Each row is a point. Each copy is the shape, with its points in the same order, turned, moved and blurred by noise. Some copies are also mirrored. Which?
In the rows, 128 means zero.

Shape (9 x 3)
[[ 70 145 135]
 [183 179  89]
 [115 103  82]
 [ 93 120 149]
 [213 110  94]
 [ 62 177  82]
 [137 120 199]
 [ 71 148 150]
 [134 169  85]]
Copy 1 (9 x 3)
[[ 85 124  92]
 [193  72 143]
 [ 91  56 136]
 [ 86 131 125]
 [160  58 209]
 [108  80  56]
 [110 174 173]
 [ 90 138  95]
 [155  74 109]]
Copy 1 is: only turned
Copy 2 (9 x 3)
[[146  98  63]
 [128 204 108]
 [ 79 123  77]
 [130  91 102]
 [ 72 183 155]
 [145 142  20]
 [155  84 150]
 [161  80  69]
 [129 171  74]]
Copy 2 is: mirrored

Shape (10 x 6)
[[207 159  35 124 109 150]
 [151 163 153  79  74 104]
 [ 95 183 115 131 113  64]
 [ 96 190 157  78 132 142]
 [120  82 127  49 123  78]
 [137  92 142 110 137  90]
 [147 189 137 132  95 153]
 [ 95 134 144  92 111 131]
 [140 139 129  71 142  91]
 [ 95 112 151  91 130 100]]
Copy 1 (10 x 6)
[[180 105  43  94 186  90]
 [170 104 178 108 195 156]
 [176 159 187 118 139  88]
 [103 147 180 151 193 134]
 [136 158 165  39 147 187]
 [157 152 142  92 116 179]
 [148  99 136 160 176 116]
 [110 127 169 113 150 141]
 [149 168 148  90 171 158]
 [118 153 177  97 128 163]]
Copy 1 is: mirrored
Copy 2 (10 x 6)
[[123 171 117  14  29 108]
 [138 198  57 124 112 168]
 [ 56 173  65 135 116 120]
 [107 159 115 108 171 188]
 [151  93  28 128 127 152]
 [152 123  81 143 113 103]
 [108 212 128  91  92 165]
 [116 133  99 134 112 175]
 [136 140  56  90 138 143]
 [120 116  77 154 133 165]]
Copy 2 is: mirrored
Copy 3 (10 x 6)
[[172 225  81 154 111 182]
 [208  87  98 107 115 168]
 [134  99  69  80 179 162]
 [144  62 128 132 140 211]
 [150 108 149  42  81 148]
 [146 120 146  87 118 111]
 [174 104  83 173 140 171]
 [135  78 118 114 104 164]
 [163 117 146  84 128 170]
 [126  78 140  85 112 145]]
Copy 3 is: mirrored
Copy 4 (10 x 6)
[[125 249  84  77 148 125]
 [ 65 158  69 160 141  54]
 [ 70 144 170 121 147  54]
 [ 36 102 100 129 169 100]
 [115  99  83  97  75  50]
 [148 101 113 127 116  81]
 [ 78 173 106 153 176 112]
 [ 78 118  96 132 115 107]
 [108 115  91 100 142  68]
 [ 93  87 112 122 104  81]]
Copy 4 is: mirrored

Shape (12 x 9)
[[ 85 155 170  77 156  54 131 153 108]
 [106 157 170 118  96 128 110 145 155]
 [118 129 174  87 200 130  55 158 179]
 [ 94 111 137 199 147 121 104 124 165]
 [111 205  41 172 107 131 132 103 135]
 [ 74  96 138 131 147  79 124 166  87]
 [ 82 105 157 112 109 132  94  55 114]
 [129  99 113  92  93  83 133 124  93]
 [113 128  87  76 144 109 144 164  78]
 [ 81 107 111  91 123  93  54  96 172]
 [175 110   7  81 130  68 147  51 103]
 [ 92 139 175 226 102 120  56 137  93]]
Copy 1 (12 x 9)
[[115 118 179 184 191 100  85 131  44]
 [121 136 170 186 142 155 102 172 108]
 [100  89 162 121 231 157 131 189  93]
 [123  81 181 150 133 123 154 145 170]
 [ 77 175 121 220 131 104 130 109 204]
 [107  90 188 149 120  71  92 146  82]
 [168  93 126 164 130 174  61 129 114]
 [156 134 106 176 127  77  89 156  79]
 [ 85 131 117 164 149  62 103 139  63]
 [148  68 107 217 172 137  80 190 127]
 [163 141  11 223 146  55 123  84 108]
 [144 123 222 122 121 104  62 165 193]]
Copy 1 is: mirrored
Copy 2 (12 x 9)
[[123 137 177 156 167  62 182 112 123]
 [126 162 152 160 141 132 144 131 173]
 [ 93 178 177  84 203 114 121  70 160]
 [124 134 114 148 208 160  76 140 133]
 [159 137  30 172 116 154 133  99  96]
 [ 83 122 149 156 177  90 151 162  87]
 [ 78  73 158 170 130 128 104 106 174]
 [114 109 137 149  95  75 121 159 113]
 [ 88 128 127 108 108  83 172 147  81]
 [ 79 130 109 146 153  73  86  97 178]
 [149  53  58  98  63  45  94 114  68]
 [107 161 169 233 170 178  79 137 100]]
Copy 2 is: only turned
Copy 3 (12 x 9)
[[ 85  71 178 186 128  84 112 161  98]
 [100 118 137 153  63 118 108 108 156]
 [116  98 215 155 125 170  75 139 194]
 [145 108  79 161 116 173 113 131 181]
 [213 128  73 108 113  86 103  79 106]
 [ 81  94 112 146 142 123 119 196 113]
 [ 66  60  92 110 133 123  76  92 150]
 [ 76  94 123 103 150  77 158 124 131]
 [110 116 160  93 153  95 132 156  77]
 [120  37 134 107 128 107  88 126 203]
 [171  57 122  59 228  57 178  73 108]
 [ 88 159  42 184 120 126  65 144 186]]
Copy 3 is: mirrored
Copy 4 (12 x 9)
[[105 176 136  73 108  31 188  91  97]
 [ 83 189 132  75 126 103 127 141 141]
 [121 144 172  36 188  99 119 138  79]
 [136 169 105 122 181 151 117 104 123]
 [ 85 144  53 177 150  72 135 179 185]
 [147 170  97 112  95  99 180  92  86]
 [ 61 137 142 146 117 131 102  86  91]
 [129 115 139 124  66  92 170 119 130]
 [121 123 124 110  92  65 213 158  89]
 [ 95  89 113  85 136  98  94  85 105]
 [123  10 142 197 111  53 185 119 171]
 [149 227  95 147 115 128  66 127 106]]
Copy 4 is: mirrored

Shape (16 x 12)
[[142 131 168 180 119 181 190  71 111 181  88 105]
 [187  95 166 148  85 170 199 116 105 178 156  91]
 [ 64 188 144 159 180 175  84 158 122  88  92 130]
 [ 87  74 128  98  91  84 137 140  76 151  81  95]
 [180 184 153 125 184  60 102  62  54  88 151  94]
 [ 73 170 118 107 110 131 122 135  64 198 134 120]
 [179  72  73 146 132 104 197 167 110  93 188 145]
 [166 132 201 115 171 165 195 160  89 141 153 157]
 [ 88 141 123 123 114  55  92 137 146 200 103  93]
 [106  97  77 140  72 170  87 112 112  91 161 183]
 [107  86 173 155 166 108 177 169 113  90 203 186]
 [102 188  89  99 136 167 184  70 153 156 112 133]
 [ 76  83 119 107 177 119 120  58 131 181  81  91]
 [ 85 137 174 115  99  78 116 162 162  94 148 179]
 [176 145 112 166  64 114 159  52  82 198  92 149]
 [187  73  76 100 169  89  97 158  86  76 175 174]]
Copy 1 (16 x 12)
[[137  96 173 102 137 191 117 133 175  82 150  53]
 [153  87 145  90 142 146 107 138 152  86 228  75]
 [148 203 100 159 122 165  86 163 102  89  36 127]
 [202  91 184 103 149 109 124 105  61 149 119 109]
 [114 201 114 152  70 118 134   7 135 131 126 101]
 [118  92 130 149 135 143  84 135  76 178 110  83]
 [189 153  95 149 224  62 174 107 129 104 202 111]
 [ 94 150 153 136 144  67  87 153 148  49 176  84]
 [160 121 154 111 151 147  97 108 118 216 103 162]
 [150  96  57 117 144 137 210 174  72 106 102 137]
 [117 199 155 187 165  73 169 170  96  86 190 131]
 [103 147  95  79 180 165 128 151 146 147  87  39]
 [120 133 189  76 196 188 132  66  91 143  73 107]
 [141 183 154 121 119  72 152 197  96 160 127 162]
 [143  48 137 121 121 151 166 104 192 154 132  68]
 [162 147  73 147 187  28 175  70 110  92 131 168]]
Copy 1 is: mirrored
Copy 2 (16 x 12)
[[157 232 136  94 127 180 171 135 109 144  81 165]
 [222 177  97 104  84 171 160 116 150 122  83 166]
 [ 28 147 193 123 143 106 144 149 122 124 153 133]
 [132  98  85  59 107 118 127 151  45 135  90 153]
 [133 183  96  92 150  74 197  48  71  91 197  75]
 [119 105 129  36 114 165 161 156 100 173 179 140]
 [212  86  82 160 120  67 217 151 148 102 121 157]
 [172 174 128 102 112 116 165 115 156  86 172 226]
 [ 90 118  69  18 136 107 136 148 122 173 101 105]
 [123  99  65 205 131 145 147 162 103 174 150 128]
 [134 114  97 150 104  43 192 105 144 142 144 227]
 [ 85 160  99  92 169 208 227 164 131 119 128 142]
 [103 125 110  60 210 156 153 101  71 144  63 152]
 [ 47 125  46 118 100  74 143 142 146 141 149 173]
 [190 215  54  84 132 163 172 174  77 177 128 112]
 [186  71  64 164 171  47 150 133 111  94 180 135]]
Copy 2 is: only turned

Shape (15 x 12)
[[129 109  97 134 190 118  92 113 106 116 185 124]
 [112  71 132 134 100 132 173  94  65 168 139 116]
 [ 83 124 156 163 144  96 170 161  72 179 128 104]
 [130 104 118 132 184 131  74  92 121 171 122 177]
 [ 87 149  87 105 197 104 118  61  99 102 119 169]
 [130 149 119 132 180  91  63  46  81 144 124 107]
 [101 130  82 120 141 114 120  97 127 193 141 121]
 [ 85 139 173 197  77 195 180 126 126 114 114 119]
 [132 166 140  91 145 169 128 114 122 126 107 143]
 [181 157 155  82 150 145 140 117  89 104 109 163]
 [138 128 160 106 142  88  92 102 161  88 117 191]
 [ 91 104 116 177  51 172 152 177  86 121  69 108]
 [ 87  63 159 176 113 197 178 155  90 153  70 110]
 [164 125 131 103 182 108 123  91 187  87  90 130]
 [ 60  87 213 109  78 180 151 175 138  93  92  94]]
Copy 1 (15 x 12)
[[ 91  81 125 203 138 100 147 119  78  98 141 137]
 [ 92  74 142 101  97 151 152 198  63 125  92 156]
 [100 124 177 124 126 155 156 182  21 169 142 112]
 [ 96  93 123 154 165 130 119 114  70 107 170 211]
 [  7 111 144 140 173  93 123 112  99 100 141 158]
 [ 88  83 164 127 165  39 122 110  60 110 136 172]
 [ 83 109 139 143 134 104 175 166  89 146 162 200]
 [124 120 178  71  94 215 201 101  94 129  95 129]
 [108 122 103  87 159 138 143 112 116 122 139 140]
 [109 112  83  98 169 127  86 119 112 121 105 112]
 [100  87 166 142 189 149  84  93 152 121 150 150]
 [142 184 182  79  56 188 151 154  85  98 104 129]
 [120 141 161  71 111 224 174 173  39  79 111 150]
 [116 119 146 146 236 124 128 111 142  97 111 160]
 [143 112 192  58 133 225 175 166 134  78 162  83]]
Copy 1 is: mirrored
Copy 2 (15 x 12)
[[ 79  74  67 154 125 111  92 105 128  88 150 119]
 [ 71  81 121  94 114 132 156 158 127 161 112 172]
 [ 81 142 140 146 174 108 180 153 145 122 103 154]
 [136  44 118 161 122  93  82 119 186 116 159 135]
 [128  76  78 108 149  84  28  94 158 118  93 136]
 [118  62  85 127 153  35  80  97 113 152 148 104]
 [ 90 101 116 146  98  88  90 151 161 147 127 104]
 [ 87 155 161  69 183 171 121 161 126 150 204 173]
 [127 116 149  88 142 134  91  72 157 143 144 107]
 [159 116 129 104 127 119 115  32 125 146 138 141]
 [199 107 107  89 122  95  85 104 148  76 167 134]
 [115 116 194 119 169 195 139 190  71 151 149 134]
 [104  99 153 101 194 206 172 170 141 166 145 162]
 [195 127  53 102 137 137  82  99 157 129 166 102]
 [117 129 168  25 185 187 173 149 139  97 182 104]]
Copy 2 is: mirrored

Shape (17 x 12)
[[156 117 154 105  71 198  79 111  96  62  79  75]
 [107 121 151  89 107 117  71  89  77  31 133  75]
 [186 120 118 119 118 193 105 107  57 108 121  44]
 [ 96 157  75 164 148 154 152  99 127 188  83 223]
 [181 169  76 141  96 137 195  99 119  93 130 189]
 [176  86 165  79 128  33 113 155 138 124  86 119]
 [191 112 166 159  44 142 120 126 126 141 146  52]
 [151 121 122  86 147 199  88 131 129  46 140  73]
 [167  75 184 146 160  58  72 203 127 169 177 115]
 [ 99  75 166 140 167  65 187 182 115 160 123 122]
 [155 188 173 125 163  48 129 167 128 138 110 111]
 [112 165  51 124  85 110 167 135  98 182 120 194]
 [114 177  53 126  83 102 196 123 157 175 139 132]
 [152 126 123  89  96 146 112 170 108 110 106  91]
 [146 124  29 203 130  85 140 137 121 137  61 163]
 [149 125 138 120 113 174  80 104 149  72 112  74]
 [111 145 165 119  80 154 115 188 101  73 136  90]]
Copy 1 (17 x 12)
[[235  84 148 116 111 169 101 114 143  52  95 122]
 [162  55 114  75 132 130 122  53 128  44 120 105]
 [232  41 151 110 119 160 138 149 148  76 172 116]
 [ 85 165 137 173 184 120 142 199 160 136 133 211]
 [161 187 167 117 142  75 207 161 166 100 145 148]
 [118  83 134 110  70  76 112 139  87 158  81  68]
 [227 125 157 142  89 130  85 119 120 119 191  72]
 [222  44  99 130 119 144 164  86 186  93 107 123]
 [142  61  62 177  63  61 102 125  58 175 172 101]
 [ 60 109  92 178  80 136 157 155  84 147 155  72]
 [135 113  83  98 143 106 147 143  62 192 125  85]
 [ 90 188 123  97 122 103 135 203 165 125 169 181]
 [108 193 134  98 132 114 142 168 204 164 187 121]
 [186  98 103 103  82 141 124 148 148 108 118 113]
 [110 143 115 153 175  56 127 243 166  98 134 108]
 [214  78 127 137 143 135 115  88 167  97 109 107]
 [194 132  65 116  90 165 135 104 119  80 132 106]]
Copy 1 is: mirrored
Copy 2 (17 x 12)
[[ 67 139 116  65 142 145 186 135  76  57  36 127]
 [ 59 164 188  38  95 120 159 143  62  95  97 107]
 [113 103 108  66 138 171 205 125  34  92  89 140]
 [158  75 106 170 160  54 101  79 169 105 146 143]
 [172 130  87 142 145  65 144  75 100 132  83  48]
 [143 156 137  13 163 158  97 155 164 173  84 104]
 [157  97 120 100 108 184 174 176  76 137  12 130]
 [ 79 204 113  85 117 168 193 104  75  86 108 139]
 [163 116 146  60  90 249  96 162 169 168 129 115]
 [119  99 137 106 152 155 132 187 185 214 159 100]
 [110 131 120  90 150 165  40 137 105 197 108 103]
 [183  78  64 125 125  34 102 133 129 122 139 101]
 [196 131  70 152 132  48 114 164  94 169 115 126]
 [109 144  76  62 132 149 146 161 100 104  93 115]
 [214 107 132 138 211  96 100 144 129  81 143  83]
 [ 97 173 140  96 130 152 165 128  84  87  64 152]
 [ 60 141  95 103  89 160 147 176  97 107  81  88]]
Copy 2 is: mirrored
Copy 3 (17 x 12)
[[122  75 102 162  43 160  90 150  96 204  61 173]
 [118  97 112 156  56 191  96 129  55 113  81 207]
 [104  91 114 177 121 190  90 155  81 224 106 151]
 [125 222 103 115 147  90 201  55 154 181  77 123]
 [113 231  99 149  88 150 193 181 132 165 109 120]
 [141 106 157 186 113  43 133 176 113  93 136 194]
 [ 73  79 110 176  74 135  80 165 147 174 161 110]
 [146  70 118 103  91 200 133 170  98 180  88 187]
 [ 96  72 118 153 171  81 133 142 168  97 201 225]
 [ 55 126 173 140 184  77 150 142 155  77  98 174]
 [118 180 155 115 139  77  89 155 121 117 159 201]
 [ 89 218  55 134 144  78 189 120  98 148 103 104]
 [ 99 199  96 101 140  96 163 146 102 124 125  55]
 [114 103  93 136 113 108 116 176  94 169  93 164]
 [169 211  73 176 173 108 144 122 175 122  74 108]
 [150  82 122 123  67 171 104 138 119 172  99 154]
 [ 65 101  84  98  79 131  93 178 118 139  84 187]]
Copy 3 is: only turned
